Rows are points. Two turns around zero, p and q, are shown by what they do to some points. Where does a point land after both, in the order given? Backwards means that the second turn is done in reverse. Each puzzle has new turns, and all numbers are rounded.

Turn p:
[  3   6 -44] => [ 13 -31 -29]
[30 31 39] => [ 3 -6 58]
[-7 31 36] => [22 19 38]
[-32 -51 -51] => [-17   5 -77]
[  5 -18  20] => [-22  14   9]
Turn q:
[ 39  10 -11] => [  3  35 -22]
[-28  -6 -15] => [-12  -9  28]
[-97   9  12] => [ 14 -65  73]
[37  3 32] => [ 18   2 -46]
[ 38  10 -21] => [ -2  42 -16]
[ 10 -25   3] => [-20  -6 -17]
Where do these land?
p, then q: [-32 -25  12] => [25 22 27]
q, then p: [ 28 -26  31] => [  2 -20 -45]
p, then q: [-46  34  -7] => [ 11  48 -30]
p, then q backwards: [ 50  17 -36] => [-43 -26  40]

Turn p:
[  6  31 -24  78] => [26 78 -7 28]
[ 16 -21  13 -42] => [-23 -36  -8 -27]
[ 8 -6 12 16] => [ 13  11  -6 -14]
[-17 -23 -10  61] => [ 54  26 -26  19]
[-31 -29  -3 -32] => [  6 -52  -2  12]
[ -4  39  47 -59] => [-34 -28  64 -33]
[ 22   8 -36 -22] => [-43   1 -17  15]
Turn q:
[-27  27 -25   3] => [-31  13 -30  -6]
[-22   3 -19  32] => [  2   6 -42   6]
[ 12 -48 -12 -28] => [ 25 -28  16 -41]
[ 41  36  17 -36] => [-21  29  57   0]
[ 39 -31  -4  -4] => [ 40   3  23 -20]
[-56 -27  -7  65] => [ 22 -28 -78  28]
[ 13  40  50 -32] => [-36   4  54  32]
Where do these land?
p, then q: [-34  11  65  24] => [12  4 75 17]
q, then p: [  7 -10 -54 -62] => [-35 -67  33  -6]
p, then q: [ 44 -31 -41   6] => [-18  20 -47 -41]
q, then p: [53  3 -7 -6] => [-22  14  32 -34]
q, then p: [-57   0  33  27] => [ 41  10 -46  34]
q, then p: [-16 -11   3 -11] => [  7 -17 -12   1]
q, then p backwards: [ 3 38  1 22] => [ 11  20 -32  19]
